Each row is a point. The points of each table are mixes of a few directions, plus a little noise. Count the directions of each table, and those that both share. Where both have some left over, give the other angles between the two spaces (their principal angles), to ten degrees, smallest first.

First, 7 rows:
-0.034 0.087

-0.035 0.094

-0.003 0.004

0.114 -0.335

-0.198 0.578

0.097 -0.285

0.046 -0.140
Second (5 x 2):
-0.134 -0.221

-0.054 -0.089

0.230 0.381

0.134 0.216

-0.173 -0.283
Directions: first 1, second 1, shared 0; angles 50

First:
0.189 0.069 -0.201

-0.154 -0.057 0.164

-0.064 -0.029 0.073

-0.321 -0.128 0.354

0.342 0.130 -0.385
Second:
0.026 -0.076 -0.020

0.123 -0.308 -0.068

-0.468 0.316 -0.173

0.366 0.001 0.260

-0.048 0.066 0.000
Directions: first 1, second 2, shared 0; angles 80

First:
-0.148 0.336 -0.038 -0.071 0.003 0.691

0.166 -0.383 0.045 0.079 -0.003 -0.789

0.065 -0.145 0.018 0.031 0.000 -0.298

0.060 -0.135 0.015 0.028 -0.003 -0.279

0.079 -0.178 0.020 0.037 0.000 -0.369

-0.001 0.006 0.000 -0.003 0.000 0.009

-0.037 0.091 -0.010 -0.018 0.001 0.186

-0.048 0.108 -0.015 -0.024 0.002 0.225

-0.132 0.299 -0.034 -0.062 0.002 0.623
Second:
0.091 0.465 0.072 -0.014 -0.029 -0.239

-0.073 0.545 -0.278 0.103 0.335 -0.214

-0.029 0.172 -0.102 0.035 0.117 -0.062

-0.082 -0.154 -0.129 0.041 0.121 0.096

0.009 -0.333 0.099 -0.039 -0.129 0.142

0.108 0.065 0.207 -0.072 -0.205 -0.071

-0.069 -0.635 0.015 -0.018 -0.072 0.304

-0.003 -0.568 0.132 -0.054 -0.187 0.250

0.044 0.445 -0.013 0.015 0.054 -0.212
Directions: first 1, second 2, shared 0; angles 80

First:
-0.226 -0.013 -0.212 0.190 0.089 0.045 -0.276 -0.075

0.113 -0.099 0.123 -0.017 0.276 0.006 0.031 -0.217

-0.048 0.273 -0.292 -0.046 -0.368 0.204 0.068 -0.380

0.107 0.031 0.139 -0.263 -0.216 0.370 0.406 0.231

0.002 -0.058 -0.016 0.082 0.235 -0.035 -0.119 -0.260

0.205 0.289 -0.109 -0.029 -0.366 -0.491 -0.003 -0.403

-0.159 -0.278 0.184 0.158 0.218 -0.275 -0.237 0.784

0.118 -0.057 0.121 -0.131 0.160 0.284 0.216 -0.192

-0.087 0.012 -0.055 0.033 -0.094 0.002 -0.048 0.173

-0.020 -0.108 0.111 0.023 0.069 -0.106 -0.039 0.329
Second:
-0.059 0.055 -0.107 0.058 -0.060 -0.041 -0.090 -0.074

-0.181 0.167 -0.327 0.175 -0.182 -0.125 -0.274 -0.227

0.219 -0.203 0.397 -0.213 0.223 0.154 0.333 0.276

-0.258 0.239 -0.470 0.251 -0.262 -0.182 -0.394 -0.329

0.163 -0.150 0.294 -0.157 0.164 0.114 0.246 0.205

0.179 -0.166 0.326 -0.174 0.183 0.126 0.273 0.228

0.195 -0.180 0.353 -0.190 0.198 0.137 0.297 0.246

-0.116 0.107 -0.210 0.112 -0.118 -0.083 -0.176 -0.147

-0.141 0.131 -0.257 0.138 -0.144 -0.100 -0.215 -0.178
Directions: first 4, second 1, shared 1

First, 11 rows:
0.126 -0.217 0.125 -0.300 -0.201 -0.247 -0.052 0.231 0.541 0.044 0.118

0.196 -0.014 -0.158 0.013 -0.040 0.140 -0.167 0.008 -0.389 -0.054 0.247

-0.238 0.069 0.253 0.014 0.104 -0.217 0.270 -0.019 0.597 0.038 -0.338

0.295 0.141 -0.108 0.144 0.109 0.135 -0.083 -0.049 -0.385 -0.166 0.274

0.342 0.035 0.062 -0.042 0.022 -0.105 -0.029 0.101 0.173 -0.146 0.272

-0.555 0.030 0.032 0.109 0.062 0.060 0.180 -0.172 0.000 0.188 -0.521

0.472 -0.083 -0.179 -0.097 -0.123 0.095 -0.287 0.126 -0.359 -0.122 0.523

-0.392 -0.131 -0.150 -0.017 -0.119 0.170 -0.066 -0.088 -0.333 0.216
 -0.256

-0.427 -0.254 -0.029 -0.189 -0.223 -0.008 -0.033 0.031 0.096 0.276
 -0.306

0.134 0.198 0.164 0.125 0.198 -0.121 0.175 -0.028 0.284 -0.153 0.001

0.047 0.229 -0.010 0.240 0.214 0.098 0.092 -0.143 -0.224 -0.122 -0.012
Second (10 x 11):
0.007 0.154 -0.014 0.281 0.006 -0.057 -0.034 -0.214 -0.135 -0.177 -0.214

0.095 0.075 0.084 -0.059 -0.127 0.037 -0.099 0.103 0.105 0.114 0.035

0.092 0.002 -0.074 0.203 0.078 0.231 0.059 -0.175 0.152 0.138 0.031

0.198 -0.047 -0.001 -0.024 -0.048 0.245 -0.027 0.046 0.295 0.283 0.202

-0.237 0.152 0.191 -0.170 -0.022 0.263 0.079 0.194 0.173 0.475 -0.108

-0.337 -0.043 0.077 -0.266 0.123 0.184 0.195 0.182 0.081 0.353 -0.019

-0.370 0.152 0.125 -0.145 -0.113 -0.842 -0.138 0.109 -0.773 -0.796
 -0.454

0.010 -0.186 -0.194 0.117 0.184 -0.030 0.120 -0.186 -0.081 -0.197 0.078

0.373 -0.100 -0.108 0.129 -0.041 0.139 -0.081 -0.100 0.222 0.037 0.256

0.176 -0.159 -0.090 -0.069 -0.039 -0.184 -0.077 0.027 -0.051 -0.237
 0.181
Directions: first 3, second 4, shared 1; angles 50, 80

First (10 x 12):
0.047 0.039 0.050 -0.022 -0.080 0.032 0.030 -0.076 0.062 -0.024 -0.100
 0.039

-0.196 -0.174 -0.226 0.096 0.348 -0.136 -0.132 0.320 -0.257 0.111 0.449
 -0.185

0.247 0.225 0.285 -0.119 -0.447 0.177 0.172 -0.410 0.329 -0.145 -0.570
 0.235

0.172 0.156 0.204 -0.079 -0.307 0.120 0.123 -0.283 0.226 -0.095 -0.398
 0.163

0.023 0.023 0.031 -0.011 -0.045 0.018 0.013 -0.043 0.033 -0.019 -0.057
 0.023

-0.127 -0.117 -0.149 0.061 0.230 -0.090 -0.093 0.211 -0.173 0.075 0.298
 -0.121

-0.147 -0.134 -0.174 0.074 0.269 -0.105 -0.108 0.245 -0.197 0.087 0.347
 -0.143

-0.215 -0.190 -0.243 0.104 0.387 -0.147 -0.151 0.351 -0.287 0.121 0.497
 -0.202

0.265 0.235 0.301 -0.128 -0.478 0.182 0.183 -0.431 0.347 -0.155 -0.607
 0.250

-0.064 -0.059 -0.073 0.034 0.117 -0.045 -0.047 0.102 -0.087 0.038 0.149
 -0.059
Second, 11 rows:
0.017 -0.023 -0.135 -0.088 0.121 -0.103 0.103 0.160 0.046 0.097 -0.350
 -0.380

-0.003 -0.038 -0.032 0.129 -0.223 -0.379 0.300 -0.182 0.202 -0.073 0.012
 -0.207

-0.072 0.228 -0.230 -0.307 -0.051 -0.272 -0.103 0.003 0.018 0.030 -0.192
 -0.107

-0.039 -0.079 0.086 -0.073 0.157 -0.148 -0.045 0.146 0.092 0.208 -0.277
 -0.482

0.250 -0.242 0.001 0.208 0.291 0.294 0.024 0.125 -0.125 0.138 -0.104
 -0.005

-0.109 0.216 -0.374 -0.124 -0.530 0.119 -0.101 0.180 0.349 -0.362 0.378
 0.493

-0.193 0.123 0.294 -0.185 0.036 0.153 -0.471 0.042 -0.087 0.079 0.206
 0.178

-0.017 -0.023 0.398 0.170 -0.076 -0.141 -0.192 -0.363 -0.048 0.067 0.390
 0.225

-0.354 0.074 0.154 0.046 -0.426 0.011 0.348 -0.068 0.178 -0.387 0.281
 0.074

0.288 -0.136 -0.046 0.118 0.378 0.271 -0.048 0.000 -0.317 0.153 -0.129
 0.154

0.224 -0.099 -0.104 0.102 0.332 0.198 0.193 -0.045 -0.328 0.059 -0.230
 0.065
Directions: first 1, second 6, shared 0; angles 70

First:
0.067 -0.067 0.076 -0.392 0.346 -0.211 -0.537 0.322 -0.095 0.170 0.108
 -0.005 -0.150 -0.175 0.367 0.365 -0.381 -0.064

-0.164 0.117 -0.344 0.323 -0.262 -0.043 0.360 -0.353 0.164 0.025 -0.306
 -0.078 0.055 0.035 0.047 -0.115 0.383 0.035

-0.020 0.011 -0.022 0.104 -0.092 0.051 0.137 -0.076 0.017 -0.040 -0.034
 0.000 0.040 0.055 -0.094 -0.105 0.081 0.009

-0.002 0.036 0.068 0.285 -0.254 0.259 0.433 -0.213 0.048 -0.211 0.020
 0.036 0.139 0.161 -0.424 -0.344 0.283 0.066

0.001 0.141 -0.020 -0.212 0.264 -0.024 -0.237 -0.124 0.146 0.015 0.067
 -0.038 -0.107 -0.293 0.325 0.401 0.224 0.066

-0.112 0.108 -0.344 -0.305 0.331 -0.409 -0.499 -0.003 0.124 0.326 -0.205
 -0.122 -0.222 -0.371 0.819 0.630 -0.014 -0.036

0.052 -0.216 0.126 0.186 -0.277 0.049 0.217 0.266 -0.240 -0.027 0.002
 0.075 0.126 0.384 -0.456 -0.503 -0.396 -0.099

0.113 -0.062 0.271 -0.041 0.017 0.182 0.024 0.115 -0.085 -0.141 0.216
 0.077 0.048 0.081 -0.294 -0.138 -0.096 0.020

-0.008 0.055 -0.025 -0.048 0.069 -0.004 -0.047 -0.066 0.059 -0.001 0.006
 -0.019 -0.028 -0.094 0.101 0.116 0.103 0.027

0.082 -0.114 0.209 0.089 -0.132 0.150 0.155 0.140 -0.135 -0.118 0.124
 0.072 0.095 0.217 -0.394 -0.322 -0.174 -0.020
Second (11 x 18):
-0.018 0.057 -0.024 0.028 0.003 0.048 0.062 -0.111 0.061 -0.047 -0.005
 -0.008 -0.002 -0.045 0.002 0.029 0.160 0.040

-0.128 0.241 -0.267 0.061 0.048 -0.021 0.085 -0.423 0.284 0.000 -0.166
 -0.091 -0.053 -0.269 0.331 0.290 0.566 0.106

0.154 -0.277 0.332 -0.061 -0.057 0.050 -0.066 0.488 -0.326 -0.029 0.195
 0.107 0.068 0.314 -0.410 -0.357 -0.629 -0.111

0.052 0.103 0.199 0.141 -0.086 0.358 0.314 -0.270 0.116 -0.294 0.170
 0.055 0.110 0.010 -0.379 -0.158 0.413 0.124

-0.112 -0.027 -0.337 -0.147 0.121 -0.427 -0.352 0.138 -0.008 0.353
 -0.274 -0.104 -0.148 -0.120 0.596 0.314 -0.253 -0.105

0.023 0.115 0.111 0.127 -0.062 0.283 0.260 -0.288 0.136 -0.231 0.119
 0.023 0.073 -0.034 -0.247 -0.091 0.415 0.120

0.077 -0.148 0.159 -0.035 -0.029 0.009 -0.054 0.267 -0.177 0.003 0.103
 0.059 0.035 0.158 -0.207 -0.184 -0.357 -0.068

-0.072 -0.092 -0.260 -0.174 0.105 -0.428 -0.372 0.271 -0.105 0.347
 -0.225 -0.078 -0.130 -0.038 0.490 0.229 -0.430 -0.144

0.073 0.023 0.220 0.104 -0.080 0.283 0.230 -0.107 0.018 -0.227 0.182
 0.066 0.095 0.075 -0.372 -0.196 0.188 0.075

-0.127 0.195 -0.279 0.031 0.056 -0.091 0.006 -0.328 0.227 0.060 -0.179
 -0.092 -0.064 -0.241 0.365 0.291 0.421 0.071

0.082 -0.191 0.154 -0.074 -0.018 -0.050 -0.127 0.359 -0.222 0.056 0.084
 0.056 0.021 0.188 -0.158 -0.182 -0.479 -0.103
Directions: first 3, second 2, shared 2
